Every row gives one point. Each copy is the shape, with its points in the same order, turned, moved and blurred by noise. Is it also mirrored, or only turned?

Shape, 9 rows:
[[ 18  64  26]
 [ 17  28  93]
 [-40 -15 -17]
 [ -7  13 -56]
 [ 53  56  75]
 [-55  11 -52]
 [-38  59  -6]
 [-36 -35 -52]
 [-26   3  -7]]
Copy 1, 9 rows:
[[-48  13  39]
 [-93   1 -20]
 [ 41 -19 -15]
 [ 53  15  33]
 [-98  34  14]
 [ 62 -31  24]
 [ -2 -33  49]
 [ 76  -2  -9]
 [ 18 -14  -1]]
Copy 1 is: mirrored
Copy 2:
[[  1  75   1]
 [-60  94 -31]
 [ -8 -25 -25]
 [ 24 -25  17]
 [-47 110  11]
 [ 33 -41 -26]
 [ 39  29 -34]
 [-13 -58  -3]
 [ -8  -1 -17]]
Copy 2 is: only turned
Copy 3, 9 rows:
[[ 26  -8  40]
 [ 75  47  13]
 [-55  32  -6]
 [-61 -24   4]
 [ 89  -2  21]
 [-88  13  30]
 [-21  13  60]
 [-86  19 -28]
 [-32  15   7]]
Copy 3 is: mirrored

Shape (7 x 4):
[[ -36   -7   18  -36]
 [ -15  -27   -4    5]
 [  -2   32   47   24]
 [ -29   16  -31  -11]
 [ -28  -11  -20  -17]
 [  27  -23 -106  -29]
 [ -23   11   12   37]]
Copy 1, 7 rows:
[[ -33   -3  -35  -38]
 [ -45  -17  -22   13]
 [ -17   47   19    1]
 [ -30  -42   10  -23]
 [ -38  -36  -16  -15]
 [   4 -121  -14   25]
 [ -50   11   22    9]]
Copy 1 is: mirrored
Copy 2 (7 x 4):
[[  9  -3  26 -48]
 [ 10 -15  16   6]
 [ -1  34 -42 -23]
 [-36  -8  27  -1]
 [-13 -13  36  -7]
 [-26   0  99  68]
 [-14  -3 -25  -2]]
Copy 2 is: mirrored
Copy 3, 7 rows:
[[ 24  17  35   1]
 [-16  21  -1 -10]
 [ 51   8 -33 -25]
 [  4  14  -5  35]
 [-13  12  12  22]
 [-81 -44  -7  74]
 [ 19  35 -32 -18]]
Copy 3 is: mirrored
Copy 4 (7 x 4):
[[ -1  27  17 -53]
 [ 19  23  18  -5]
 [ 15 -37  59 -34]
 [ 42   8 -13 -37]
 [ 23  26  -5 -27]
 [ 33  20 -90  28]
 [ 48 -12  47 -18]]
Copy 4 is: only turned

Shape:
[[ 61  -2 -33 -49  32  52 -21 -25]
 [ -1 -47  -7  55  11 -52  20 -36]
 [ 17 -21  36 -93  15 -22  67  15]
 [  2  26  -9 -35  57  10  -2 -37]
 [-49  -1 -47  41 -46   7  -1 -26]
 [-44 -18  -9  39 -17 -32 -32  22]
 [ 58 -17  58 -43  16  13  43  23]
 [-59  -8 -15  50  25  19  24   3]
 [-45   5 -44  23  -6   1 -16  56]
 [-51 -10 -28  50  19 -29 -20 -39]
 [ 28  23  40 -78  41  65 -35 -53]
 [  7  27   1  26 -24 -18  23  20]
 [ 41 -92  51 -29  23 -12  46 -51]]
Copy 1 (13 x 8):
[[ 72  10 -36  22  -8 -12  -9  68]
 [-46  17  -6  53   3  20  72 -28]
 [-11  12   7   2 120 -23 -21  32]
 [ 14 -18   8  -8   0  24  26  67]
 [-31   3  23   3 -87 -13  15 -23]
 [-42  57  18   1 -30  32  10 -38]
 [ 41 -10 -27  23  95  10 -12 -10]
 [-65 -21   4   2 -50  52   3  -4]
 [-34  28  29   8 -47  54 -50  -7]
 [-51  17  22   5 -58  36  64   4]
 [ 87 -15 -18 -62  28  15  30  63]
 [ -3 -12  44  24   4  24  -6 -33]
 [ -6   2 -61  33  79 -16  85  -5]]
Copy 1 is: only turned
Copy 2 (13 x 8):
[[  40  -31   72  -31    9   12   47  -51]
 [ -55  -68    6  -14   -7   24  -34   50]
 [ -66    4  -22  -38  -49   13   80  -22]
 [  -3   13   57  -34    7   48   26   19]
 [  -4  -22  -10   18   -6    6  -85   -8]
 [  -3  -30    0   -5  -32  -26  -60   48]
 [ -43  -26    4  -14   -8  -20  100   -3]
 [   8   -7    9   49  -22   20  -33   47]
 [  53  -19  -17    8  -54  -10  -34   31]
 [  -8  -22   32  -15  -16   22  -67   64]
 [  -9   46   95  -32   19    6   60  -28]
 [  -4  -28  -45  -20   10   -3  -12   22]
 [-121  -69   49   -2  -26   15   49    1]]
Copy 2 is: only turned

Shape (12 x 9):
[[ -2   9 -52  32   8  -6  13  13  51]
 [ -9  49  28  22 -67  60 -14  34  18]
 [ 20 -49 -18  56 -13  37 -37  36  -6]
 [ 28   1 -40 -17 -19  12  23 -23  12]
 [-23   8 -76  16 -53  53 -38   7 -18]
 [-26  -8  -6 -16  35  -2  39 -31 -63]
 [-30  -9 -14   1  27   0 -10 -41  52]
 [-48  29  -1  35  40  44  27  -2 -32]
 [-32 -19  36   4  15 -27 -16  63 -19]
 [ 61 -40 -77 -39  37 -41 -33  30 -87]
 [ -5 -76 -24 -35  34 -84  50  19 -32]
 [  9 -49 -11 -97  28   0  38  64 -39]]
Copy 1, 12 rows:
[[ -51  -22  -18    0   12   60  -40  -19    7]
 [ -24  -22  -20  -13   -1   74   48   74  -42]
 [  20    3  -54    1   -9   83   12   16   57]
 [   0    6   20   -1  -14   35  -14  -25  -19]
 [ -11   50    7   45   20   98   16   28    5]
 [  14   33  -29   29    8  -49  -32    5   -7]
 [ -39  -14   22  -19   20   10  -45   19   36]
 [  -1   -6  -51   38   43    3  -40   55  -17]
 [ -47   11  -84   -2  -43   -4    2   46   34]
 [  16   45  -33   93  -79    4    0  -65   58]
 [ -27   61  -64  -13  -58  -41  -49  -60   32]
 [   4   50  -40   16 -121  -10  -56    7  -10]]
Copy 1 is: mirrored
Copy 2, 12 rows:
[[   2   13  -20  -47  -12  -68   33  -20  -25]
 [ -55   25  -81   39    0  -20   53   29   11]
 [ -10  -37  -84   17   -4  -50  -25  -29  -19]
 [ -15   14  -18  -25    8    8   28  -49  -31]
 [ -30   44  -66    5   60  -36  -24   -1  -43]
 [ -16  -51   31  -34   42   27   -8   -4    2]
 [  22  -12  -42  -79   31  -27   48  -17    7]
 [ -53  -49   -9  -41   33  -20   11   45   -5]
 [  40  -46  -14   19  -11  -25   -2   35   34]
 [  48   -4   12  -12  -21   29 -110  -39  -54]
 [  77  -54   71   -9    1   -7  -13  -55   -7]
 [  71  -40   28   30   -6   49    7    8  -65]]
Copy 2 is: mirrored

Shape (16 x 12):
[[ 26 -29 -19  41 -11 -24  14   8  34  17  10  -6]
 [ 25 -21  10 -27 -40   8  12  41  -9  23 -20   7]
 [-15 -18  34 -23  -9 -60  17 -45 -21 -19  72 -41]
 [ -8   8 -47 -13  25  20  27 -11  29 -16   7  19]
 [  6   9 -41   6 -18 -12 -35  41   1  46   1  39]
 [-22   6  -1 -22  63  14  70 -19 -15 -37 -12  22]
 [ -2  34  -9  38 -56 -38 -12  43 -11  57 -55  -6]
 [-17  -4  11  56  -7  -2 -39  54 -41  18 -20 -20]
 [ 14   9 -31  25 -28  37  10 -11 -15  26 -22 -42]
 [ 21  21  -1   7  -2  15  28  -3 -22 -73  -6  52]
 [-20   0 102 -25   6 -42 -17 -20  28 -46  12 -62]
 [-18  -2  13  19  16  55  39 -37  -3  -1 -46  90]
 [ 53  -7  19  -6  38 -61 -19 -17 -21   4  20 -31]
 [ 13   3  69 -12  10 -21  -5  -7  -1  -2  68 -56]
 [-22  -9 -31 -11  35  47  -1 -54 -15 -46 -51  59]
 [ 14  45  81 -20  26 -51 -25 -32  10 -11  61 -34]]
Copy 1:
[[ 15   5 -22   1   0 -21 -17 -50  18 -71  31  -8]
 [ -9 -22 -22 -22  10 -35  -3   2  14  -3   6  20]
 [  8  40  68 -26   5  24 -80 -30   0  -2  52 -32]
 [ 21   4  -5  46   3  47   3 -48   0 -28   0  29]
 [ 31  -4 -50  34  30 -14   7  28  18 -35   6 -18]
 [ -7   8  16  -7  15  93  12 -50 -25  -7  25  53]
 [ 21  20 -50   3  54 -67  32   3  14 -13  71  -5]
 [-46  10 -53   6  49 -20  20 -12  -3 -13  49 -54]
 [-30  18   5  36  29 -28  25 -47  51 -17  28  13]
 [  0  40 -15 -11 -48  53  42 -20 -12   4   8  21]
 [ 13  21  54 -55  28  -8 -41 -86 -59  39  27 -55]
 [-15  -2  27   3   4  41  90  -3 -43 -55  -1  48]
 [ 28   6  10 -50  31  37 -27 -47  50 -16  32 -56]
 [-11  45  38 -47  39   6 -65 -51   0   1  -5 -47]
 [ -2 -28  33  45 -18  72  84 -26 -17  -6  14  15]
 [ 40  61  49 -55  51  20 -48 -52 -14  11  -7 -63]]
Copy 1 is: only turned
Copy 2:
[[  32  -13   37  -22    6  -15    9  -43   23   32   -8   42]
 [  24    1   -3  -57   -6   52   -7   -5   -6   36   -8    6]
 [ -44   -6   35   51  -17  -12  -23  -18    3   97  -26    2]
 [ -21  -32   31  -19    1   -1  -18  -15  -21  -31   15    5]
 [  45  -39   -1  -17   13   52   -4   31   10    5   12   58]
 [ -30   -4   34   16  -23   -8   -4  -22  -51  -33   13  -51]
 [  71   38   24  -24   57   48   18   39   32   24  -10   40]
 [  71   32  -27    4    0  -26   15   50    4   23  -11   33]
 [ -10   24   -1  -62   28  -22   16   14   15   24   30   28]
 [ -13   24   40   -8  -59   27  -17   -4    3  -39   18   -6]
 [ -42   47    4   33  -11  -14   -5  -30   -1   46 -121   -7]
 [  -9   -6   -7   -6   -8   36   27  -27   33  -80   33  -55]
 [ -17   14   14   35  -26   19   44  -23  -25   64  -22   65]
 [ -33   39  -18   42  -18   -9  -21  -48   -8   69  -56   23]
 [ -46  -33   10  -13  -39    3   39   20   10  -75   16  -29]
 [ -56   42   -1   79   -4   17  -17  -39   -1   53  -66   47]]
Copy 2 is: only turned
Copy 3:
[[ 16 -43 -11   7  44 -23  19 -30  -1  16 -30  -4]
 [-41 -32  -7 -12  20  22  43  30   7 -17   0  -9]
 [-31  -5 -10  32  51 -23 -67 -31  30  26  61 -12]
 [ 17  16 -47 -11  -5  -8  -7 -21 -10 -44 -22 -43]
 [ 26 -59   5 -45  11  50  31 -24 -14 -22  -4 -29]
 [  5  32 -19 -15   9 -50 -41  18  -6 -81  15 -21]
 [ 11 -32  87 -11   6  24  53 -10  -1  -3 -18 -13]
 [ 51 -45  50  30  20  17  43  14 -22 -25  35  10]
 [ 17  13  14  46   0  35  28   0  17 -29 -38   5]
 [-32 -20 -16  15 -11 -33 -14 -21 -57 -86  16   1]
 [-21  48   9   8  29 -34 -30   4 -39  69  82  15]
 [ 17 -30  -4 -25 -43 -29 -45  40 -41 -76 -40  17]
 [ -1  10  -6   7 106  18 -22 -23 -20   1  34  11]
 [-10  14 -31   7  46   0 -13 -25  21  37  77  36]
 [ 16  10 -21  10 -21   0 -49  33 -72 -81 -25 -43]
 [ -9  31 -10 -18  43   4 -45 -50 -21  38  76  46]]
Copy 3 is: mirrored
